Each row is a point. The points of each table are mixes of a few directions, plus a little noise. How many directions does each table use, and how many do they share? Where both have some left over, give the other angles between the two spaces (their principal angles), to ten degrees, smallest first.
(in the rows, 128 means zero)

First (7 x 2)
[[ 84 145]
 [ 80 146]
 [183 105]
 [ 72 152]
 [196 102]
 [171 111]
 [113 136]]
Second (7 x 2)
[[152 119]
 [139 123]
 [190 103]
 [ 65 153]
 [181 107]
 [114 133]
 [ 56 157]]
Directions: first 1, second 1, shared 1

First (5 x 4)
[[124 127 124 132]
 [152 134 157 108]
 [ 56 111  43 188]
 [124 125 124 131]
 [184 141 194  81]]
Second (8 x 4)
[[169 133 159 121]
 [118  83 146 174]
 [103 146 131  74]
 [186 172  85 154]
 [195 176 111 126]
 [142 146  96 147]
 [ 35  82 140 109]
 [ 73  86 156 118]]
Directions: first 1, second 3, shared 1

First (7 x 6)
[[170 153  98 171 136 141]
 [125  88 151  60 200 123]
 [ 63 120 124 135 122 232]
 [111 116 126 125 138 190]
 [105 166 110 153 144  74]
 [145 118 151 115  75  80]
 [178 135 137 136  80  56]]
Second (9 x 6)
[[108 130 188 146 141  97]
 [151 110 111 124 165 209]
 [125 133 116 120 110 108]
 [122 140  98 117  87  80]
 [112 115 237 166 188 132]
 [158 125  33  97 104 175]
 [125 129 146 132 139 133]
 [147 118 115 126 155 193]
 [105 156 118 121  62  21]]
Directions: first 4, second 2, shared 1; angles 70

First (9 x 9)
[[124 151 104 145  97 132 126 143 122]
 [ 72 201  58  72  96 126 136 141 117]
 [128 148 105 157  95 134 122 146 120]
 [112 163  94 129  98 130 125 143 120]
 [140  82 174 107 176 120 135 102 140]
 [118 115 143  88 160 121 137 109 135]
 [161 121 135 197 100 137 114 146 123]
 [183  57 197 182 158 129 121 115 139]
 [113 112 147  73 166 119 140 107 135]]
Second (9 x 9)
[[113  85 122  69 142 120 120 111 132]
 [192  94 141 150 105 124 120 126 170]
 [107 110  83 135  84 136  98 148 100]
 [122 187 134 186 125 137 142 145 109]
 [110 160 111 138 118 132 131 140 113]
 [156  66 155 130 140 126 116 115 139]
 [126 113 129 141 126 131 120 131 117]
 [145  88 112  79 115 119 116 117 157]
 [ 80 249 163 121 198 126 191 119 116]]
Directions: first 2, second 4, shared 2

First (8 x 11)
[[100  91  70 111 102 208 155  74  59 175 137]
 [116 111 100 118 116 164 140 103  96 149 133]
 [126 125 125 127 126 135 129 123 123 132 129]
 [103  93  72 110 101 205 153  75  63 171 137]
 [145 150 160 138 142  83 113 159 167 102 123]
 [120 115 110 120 120 153 135 109 105 144 131]
 [151 160 179 142 152  57 107 175 190  87 120]
 [167 179 206 154 164  20  93 206 220  64 117]]
Second (11 x 11)
[[179 104  85 137 182 115 138 129 143 161 152]
 [ 85 139 173  87  67 123  78 162  82 124 105]
 [104 162 147 192 139 171 182  78 151  80  95]
 [194 114  98 171 222 129 145 133 119 173 119]
 [ 94 163 199 154 129 161  94 157  47 128  42]
 [110 117 117  90  78 109 125 122 160 111 169]
 [139 120 104 127 129 122 150 109 164 121 157]
 [ 92 118 147  53  49 101  68 167 103 132 145]
 [120 116  88 107  87 112 168  81 210  91 197]
 [169 110 128 119 180 113  78 185  63 194 105]
 [125 144 122 174 146 152 181  83 167  96 123]]
Directions: first 1, second 3, shared 0; angles 90

First (9 x 14)
[[187 137 146 167 147 115  77  73 180 162 101 129  70  95]
 [124 135 138 110 162 113 118 132 123 100 116 118 145 133]
 [108 112 147 100 209 110  88 118 151  98  88 137 125 139]
 [ 84 119 117  99 122 136 160 165  96 103 143 130 166 152]
 [156 166 102 159   7 147 198 155  73 154 194 100 157 116]
 [ 73 114 105 102  90 150 182 178  82 113 161 134 172 156]
 [ 82  65 142 108 222 133  66 101 194 131  70 179  77 144]
 [140 143 127 132 112 125 139 132 115 126 138 116 139 124]
 [197 161 130 176  80 124 124  98 138 165 142 108 101  93]]
Second (10 x 14)
[[ 87 111 138 140 165 121 117 153 168 119 105 144 119 153]
 [102 140 151 152 175 101 117 161 168 103 105 122 136 149]
 [109 131 112  79 111 135 164 151  66  94 153 117 183 142]
 [201 148 134 170 104 122  97  78 156 171 125 120  81  86]
 [174 186 174 209 174  73  89 133 205 124  90  94 102 116]
 [ 77 100 111  82 128 149 155 151  92 110 139 145 159 150]
 [123 101  94  82  81 167 153 107  69 140 158 143 141 121]
 [126 111 106  94  97 151 146 118  84 133 152 134 142 122]
 [196 153 158 213 141 107  73  81 214 178  96 126  50  91]
 [ 89 102  99  62 101 157 168 145  57 106 156 138 174 144]]
Directions: first 3, second 3, shared 2; angles 50
